Every row gives one point. Two turns around zero, p and q, are shown by what they do to some points. Write where each new point lands after one turn and then the other. Backwards means that the second turn is done in reverse. Each puzzle has new turns, and all numbers are rounded.

Turn p:
[ 12 -29   7] -> [ 10 -25  17]
[ 38 -13  16] -> [ 39 -16   8]
[-26  19  -5] -> [-23  22  -6]
[-31  23 -48] -> [-45   8 -41]
[-6 -1  7] -> [-3  4  8]
[12  1 24] -> [21  8 15]
Turn q:
[-10   4 -22] -> [ 10  14 -17]
[  2 -34  24] -> [-32 -27  -2]
[-43  16  18] -> [-28  39  10]
[42 -1 -4] -> [ 26 -32   9]
[  9  14 -16] -> [23  5 -1]
Where do these land?
q, then p: [ 26 -37 -28] -> [ -6 -51 -12]
q, then p: [14 11 -2] -> [17 -3  5]
q, then p: [-6  0 27] -> [-11  14  21]
p, then q: [-15  25  15] -> [12 23 20]
p, then q: [  3 -15 -41] -> [ -9  -3 -43]
p, then q: [-22  17  30] -> [ 1 21 35]

Turn p:
[ -6  -3 -13   3  -3   0] -> [-7 -2 -9 -2 -7 -6]
[  5 -11  -8  12   9  -8] -> [  0 -12   5  -1  -5 -17]
[-6 25 -6 -8  8 -4] -> [ -4  13 -13   3  22  -4]
[ 11 -11 -12   5   7   7] -> [ 11 -13  -6  -6  -7  -9]
[ -5  -6  16 -35  -6 -18] -> [ -7  24  21 -25   6  13]
[ -4 -11  17   8   5  10] -> [  0 -17  11   4   0  13]
[  6  11  19   8 -27   8] -> [  8  14   6  25 -12  19]
[  0   6 -14   7   6   5] -> [  1  -6 -15   3   2  -9]
Turn q:
[  1   1  11   6  -3 -10] -> [-3 -4 12  2 -8 -5]
[ 9  3  7  8 -7  0] -> [  6   3   6   5 -12  -2]
[  5  48 -22   5 -16  -1] -> [-9 55  3  0 -4 -1]
[  3 -14   3  11  22  -4] -> [  6 -17  -1  11  11 -16]
[ 10 -11  -4 -15 -11  -1] -> [  7  -4  -9 -19  -9   3]
[ -8  16  -2 -15  14  10] -> [ 1 10  4 -4 24 11]
[-13 -14   2   2  14 -10] -> [-11 -19   0   2  11  -8]
[ -5 -14   4   0  -7   4] -> [ -2 -13  -5   1  -7   7]
[ -2 -15  -1  -2  -5  11] -> [  4 -11 -12   1  -4  10]
Where do these land?
p, then q backwards: [ 7 15 -3  0  6 11] -> [ 5 -4 -8  1 11 14]
q, then p: [-4  5  0 10  8 -2] -> [-6 -5  5  8  5 -6]
q, then p: [  4 -40   5  -3   3   7] -> [  7 -13   2 -22 -30  -9]
q, then p: [ -7 -14  13   4 -23   0] -> [ -6   0  -3   1 -25  17]
q, then p: [ -9   3  -7 -10   8   9] -> [  3 -10 -10  -6  12  -1]
q, then p: [  9  18 -24   4   4  -7] -> [ -5  18  -7   7  19 -16]
q, then p: [  2  13  16  -4  -5 -18] -> [-3 11 17  3  7 18]
